Each row of a before or after table is a point. One or more steps were done to the points. Then noise was added and the rows were shuffled. The steps act on columns, c1 being the first. Write out the steps. A step turns or swaps two columns, mirrors them in a line or flattens them onto one, adds a multiple of one to another, or multiplies or shifts one. Angles are multiples of 10 degrees, from the lower column toward the higher: turns from -170 to 170, lines from 10 to 170 but not 90. Use the fewest steps. Two steps may share a column if one is a turn and the other turns, adds or multiplies; they go together, in the order done. Otherwise the lowest column goes first.
In the rows, 128 means zero.

Before:
[[148 154 129]
 [119 147 156]
 [123 146 124]
 [106 147 106]
 [141 119 173]
 [115 119 118]
 [146 133  92]
 [132 129 156]
 [132 105 138]
 [135 168 174]
 [102 155 170]
 [116 141 120]
 [149 115 108]]
After, 13 rows:
[[165 248  98]
 [119 207 110]
 [134  59 119]
 [121 186 158]
 [151 132 110]
 [ 87 143 131]
 [100  88 120]
 [128 168 142]
 [126 102 145]
 [127 182 133]
 [159 101  95]
 [156 184 122]
 [178 210 129]]
Steps: turn c1 and c3 by -120 degrees; multiply c2 by 3

Before (9 x 6):
[[152 144  91 102 146 103]
 [127  83 173  83  85 117]
 [ 69 177  65  96 117 179]
 [170 130  83  69 147 143]
 [149  94  94 130 139 162]
 [120  75 135 127 109 105]
 [109 140 106 168  68 124]
 [ 78 108 121 154  92 123]
 [ 97 169 115 102 160 208]]
After (9 x 6):
[[131 140 124  85  56 105]
 [194 177 179 138  76  65]
 [107  94 163 134 154  94]
 [114 144 102 161 163  90]
 [136  75 106 126 103 135]
 [166 169 208 141 138 114]
 [110 131 142 198 177  83]
 [166 107 122  87  57 123]
 [144  83 116 169  85 172]]
Steps: add 0.7 times c1 to c5; turn c1 and c4 by 160 degrees; swap c3 and c6

Before (12 x 8):
[[140 106 146  96 111 148  64  55]
 [135  83  70 172 138 126 125 150]
 [170 157 141 138 127 121 176  94]
 [106  95  44 127 172 125 129 110]
 [ 93  92 106 137 125  82 130 141]
 [ 84 156  89 181 125  87 124 155]
 [116  89 147 134 147 165 101  90]
 [179 179 134 174  79 123 162 125]
 [138  66 144  96 105 150  86  79]
 [ 85 107  53 122 142 132 127 174]
 [109  84 148 101 106 178 105  66]
 [ 82 123  71 159 107 117 149  90]]
After, 12 rows:
[[135 112 189 185  82 119 108 156]
 [153 126 121 124 202 128 174  92]
 [ 91 146 209 131 199 128 156 108]
 [157 131 124  93 197 135 179  64]
 [128 122 112  92 176 135 203  77]
 [ 86 145 172 170 109 122 170 149]
 [102 154  94 140 180 127  78  96]
 [125 149 200 158 165 123 124  87]
 [113 139 210 117  73 129 147 178]
 [130  80 103  95 221 133 181  55]
 [139 145 168 143 105 124 157 141]
 [ 94 133  91 173  80 121  66 123]]
Steps: turn c1 and c3 by -140 degrees; turn c2 and c7 by -120 degrees; flatten c4 and c6 onto the line at 170 degrees; add -1.5 times c8 to c5
